Each point is reached from the start by the listed moves, each made once or not at all, plus a little noise. Is the number of moves made odd or even? Then give how often each move was made.

Moves:
(1): [+2.28,-0.38,-0.73]
(2): [-0.43,+1.99,-0.70]
(3): [+0.99,+0.46,+1.40]
Start: [+0.01,-1.21,+0.61]
Points:
[+0.54,+1.21,+1.37] -> even (0, 1, 1)
[-0.19,-1.13,+0.59] -> even (0, 0, 0)
[+2.55,+0.85,+0.37] -> odd (1, 1, 1)
[+3.36,-1.15,+1.16] -> even (1, 0, 1)

Moves:
(1): [+1.18,-0.01,+0.52,-0.16,-0.68,-0.07,+0.24,+0.42,+0.03]
(2): [-0.45,+1.83,-0.56,-0.49,+0.53,+2.00,+0.06,+0.22,-0.49]
(3): [-0.43,+0.05,+2.46,+2.08,-0.01,+0.14,+0.48,+0.71,-1.34]
(4): [-0.07,+0.11,-2.06,+2.62,+0.05,-0.42,-0.36,-0.84,+1.15]
(5): [+0.27,+1.12,-0.45,-0.80,+0.72,-0.43,-0.85,-1.12,-1.17]
(6): [+0.14,+0.14,-0.92,+0.73,+1.16,+0.54,-0.17,+0.61,-2.01]
(7): [+1.28,-0.41,+0.14,+0.38,+0.30,+0.12,+0.72,-1.72,-0.04]
(8): [+0.16,+0.56,-0.58,-0.20,+0.52,-0.72,+0.96,+0.52,-0.53]
Start: [+0.77,-0.85,-0.72,-0.57,+0.18,-0.21,+0.41,-0.94,-0.97]
Points:
[+3.61,-0.56,-1.59,+0.18,+1.49,-0.34,+2.14,-1.08,-3.56] -> even (1, 0, 0, 0, 0, 1, 1, 1)
[+1.80,-1.08,+0.94,+2.58,+1.64,+0.59,+1.48,-1.30,-4.34] -> odd (0, 0, 1, 0, 0, 1, 1, 0)
[+1.90,+0.96,-0.84,+2.94,+0.76,-1.65,+0.90,-1.22,-2.81] -> odd (1, 0, 1, 1, 1, 0, 0, 1)
[+1.63,+0.52,-1.12,-0.71,+0.98,+1.92,+1.22,-2.46,-1.56] -> even (0, 1, 0, 0, 0, 0, 1, 0)
[+0.43,-0.67,+0.81,+2.20,+1.29,+0.52,+0.72,+0.35,-4.36] -> even (0, 0, 1, 0, 0, 1, 0, 0)
[+0.57,+0.47,-0.75,+3.30,+0.88,-0.93,-0.28,-2.21,-2.28] -> odd (0, 0, 1, 1, 1, 0, 0, 0)

Moves:
(1): [+0.66,+1.11,+2.54,-0.53,+0.09,-0.87,+0.24,-1.17,-0.19,+1.21,-0.49,-1.61,-0.02,+0.38,+0.76]
(2): [-0.62,+2.12,+0.28,+0.56,+0.39,-1.81,-1.04,+0.90,-0.96,-0.14,-2.12,-0.48,-0.51,+1.12,+0.76]
(3): [+0.38,-1.46,+0.79,-0.03,-1.72,+0.86,+0.42,-0.96,+0.65,+0.90,-0.55,+0.61,-0.09,-0.80,-1.13]
(4): [-0.33,-1.74,-0.29,-0.30,+0.84,+0.33,-1.32,-0.58,-0.30,+0.15,-0.19,-0.88,+2.23,-1.42,-1.60]
(5): [+1.30,+1.14,+0.06,-0.41,-0.18,-1.31,+0.37,+2.13,+0.05,+1.45,-0.18,+2.10,+3.58,-0.55,+0.24]
(6): [-1.51,+0.89,-0.19,+1.54,-0.01,+0.36,+0.78,+0.74,-1.02,+1.03,-0.05,+0.11,-1.10,+0.51,+0.72]
(7): [-0.80,+0.20,-1.04,+0.19,-0.35,-1.15,+1.10,+1.12,+0.20,+0.02,-0.54,+0.55,-1.15,-0.02,-0.84]
(8): [-0.50,+0.10,+0.89,-0.98,+0.01,+1.12,-0.92,+0.69,-0.45,-1.80,+2.22,+0.32,-0.58,+0.26,+0.36]
(9): [+0.26,-1.46,-0.36,-0.20,+0.58,+0.55,-0.55,+0.14,+0.98,-0.15,+1.00,-0.16,-0.21,-0.61,+0.21]
(10): [+1.06,-1.17,-1.00,-1.52,+0.08,+1.08,-1.37,+0.76,-0.28,+0.08,+1.78,+0.16,+0.67,-0.54,-0.22]
(11): [-1.05,-1.40,-0.91,-1.45,+0.80,+0.24,-0.33,-0.64,+1.13,+0.56,-0.74,-2.13,+1.80,+0.49,-0.04]
(12): [-0.15,-0.55,-1.13,-0.77,+0.23,-0.18,-0.33,+0.28,-0.20,-0.66,-0.71,-0.43,+0.90,-1.23,+1.32]
(13): [-0.01,-0.57,+0.61,-0.41,+0.82,-0.16,+0.05,-0.52,-0.62,+0.40,-1.54,-0.03,-0.23,-0.23,-0.13]
(14): [+1.14,+0.92,+2.25,+0.59,-0.68,+0.39,+0.84,+1.02,-0.96,-0.21,-0.56,-1.30,+0.33,+1.06,-0.13]
Start: [-0.40,+2.60,-0.49,+0.03,-0.35,-0.30,+0.37,+0.78,+0.17,-1.43,-1.38,-0.97,-0.18,-0.74,-0.35]
Points:
[+0.90,-0.69,+2.77,-2.32,-0.04,+2.18,-3.47,+2.29,-1.88,-2.34,-1.24,-2.56,+1.42,-2.02,-2.15] -> even (0, 1, 1, 1, 0, 0, 0, 1, 1, 1, 0, 0, 1, 1)
[-2.30,+0.77,-0.16,-1.38,+0.26,+0.25,-1.98,+3.17,+0.08,+0.56,-1.98,-1.62,+4.98,-1.97,-0.78] -> even (0, 1, 1, 1, 1, 1, 0, 1, 1, 0, 1, 0, 0, 0)
[-1.07,+3.56,+0.55,-2.15,+0.90,+0.03,-2.60,+5.81,-2.67,-0.35,-1.17,-3.05,+6.30,+0.26,-0.11] -> even (0, 1, 0, 1, 1, 1, 0, 1, 0, 1, 1, 0, 0, 1)
[-0.08,+1.94,+1.04,-0.51,-0.31,+3.35,-1.02,+4.03,-1.85,-2.75,+2.97,-1.86,-1.07,-0.15,+0.55] -> odd (0, 0, 0, 0, 0, 1, 0, 1, 1, 1, 0, 0, 0, 1)
